Each point is reached from the start by the listed moves, each made 0, 1 or 2 times, or once backwards (-1), plus a little noise. Is the number of moves made odd or even? Then give how often each move was made.

Moves:
(1): 32	-22
(2): 23	40
Start: 0	-1
Points:
-9	60 => even (-1, 1)
55	18 => even (1, 1)

Moves:
(1): 3	0	-8	-10	1	-7	-1	2	3	0
(2): -2	3	0	6	5	-13	-11	-12	1	7
(3): 12	9	8	-10	5	12	9	2	-4	2
(4): 10	1	2	0	-4	8	0	-1	1	-11
(5): -3	-9	-2	12	5	2	-10	7	-2	3
(6): 2	13	-8	-2	-11	-8	-4	5	-4	5
(7): -2	4	-2	3	5	-3	2	7	5	0
(8): 0	-11	18	-2	2	-2	-3	5	5	0
Start: 16	8	1	10	10	-9	-1	1	0	-19
Points:
60	11	6	6	29	-3	-28	-12	-5	-18 => odd (2, 2, 2, 2, 2, 0, -1, 0)
33	28	-6	26	8	-49	-41	13	13	-13 => odd (1, 2, 0, 2, 1, 2, 2, 1)
-10	-37	4	35	16	-12	-20	32	1	-11 => even (0, -1, -1, -1, 2, 0, 0, 1)
-2	17	-22	23	41	-46	-13	-18	17	1 => even (1, 2, 0, -1, 0, -1, 2, -1)

Moves:
(1): 6	-7	-14	9	1	-1	7	-15	5	9	6	2	-18	-3	-5	-4	-5
(2): 8	8	-5	-3	-2	-5	6	-5	0	-3	-1	10	-2	1	-1	2	-5
(3): 5	14	0	3	2	-3	-7	-2	-6	3	-1	7	0	-7	-1	-2	-1
(4): -1	7	10	0	0	-6	3	6	2	9	0	2	-5	4	-1	-7	-5
(5): 3	5	3	2	12	-5	1	-1	2	-1	-4	-5	0	0	-8	-1	-3
(6): 8	-2	17	4	2	9	-5	4	-1	6	-15	-5	2	7	-1	11	0
(7): 6	9	2	-3	-2	-1	4	6	2	0	3	-7	2	0	10	-2	-2
(8): 2	-4	-19	12	-11	-16	1	7	-1	2	8	3	-9	-7	6	2	0
(9): 3	-7	2	-5	6	1	3	-2	2	5	-7	0	5	-5	-1	-1	6
(10): 0	-7	5	-19	9	12	-10	1	5	8	3	-13	-1	-8	-15	17	-1
(11): -5	0	6	4	0	4	4	0	-3	2	8	-4	6	7	-9	5	9
(12): 12	-3	-4	2	-4	6	-10	12	-17	-5	0	7	-2	4	5	-9	0
(13): 4	14	-10	-3	8	-13	-1	-14	4	5	0	5	10	9	-11	-5	-5
(14): 5	2	2	-6	-2	-10	-6	-9	6	-3	3	0	1	6	3	1	4
Start: 5	6	-2	-9	15	2	8	-3	-4	6	-6	-15	-3	3	-2	-2	6
Points:
60	21	-12	-17	37	15	-8	-7	-23	33	6	-19	-13	-20	-46	47	10 => even (1, 2, 2, -1, 1, 1, 1, 1, 1, 2, 2, 1, 0, 0)
11	-10	-2	-18	-3	0	35	34	10	45	44	-51	-52	-10	-15	33	3 => even (1, 1, -1, 2, 0, 0, 2, 2, 0, 2, 2, 0, -1, 0)
33	-34	-7	-50	36	35	-35	-46	-5	35	13	-21	-12	17	-55	8	21 => odd (2, -1, 0, 0, -1, 0, -1, -1, 1, 2, 1, 2, 1, 2)
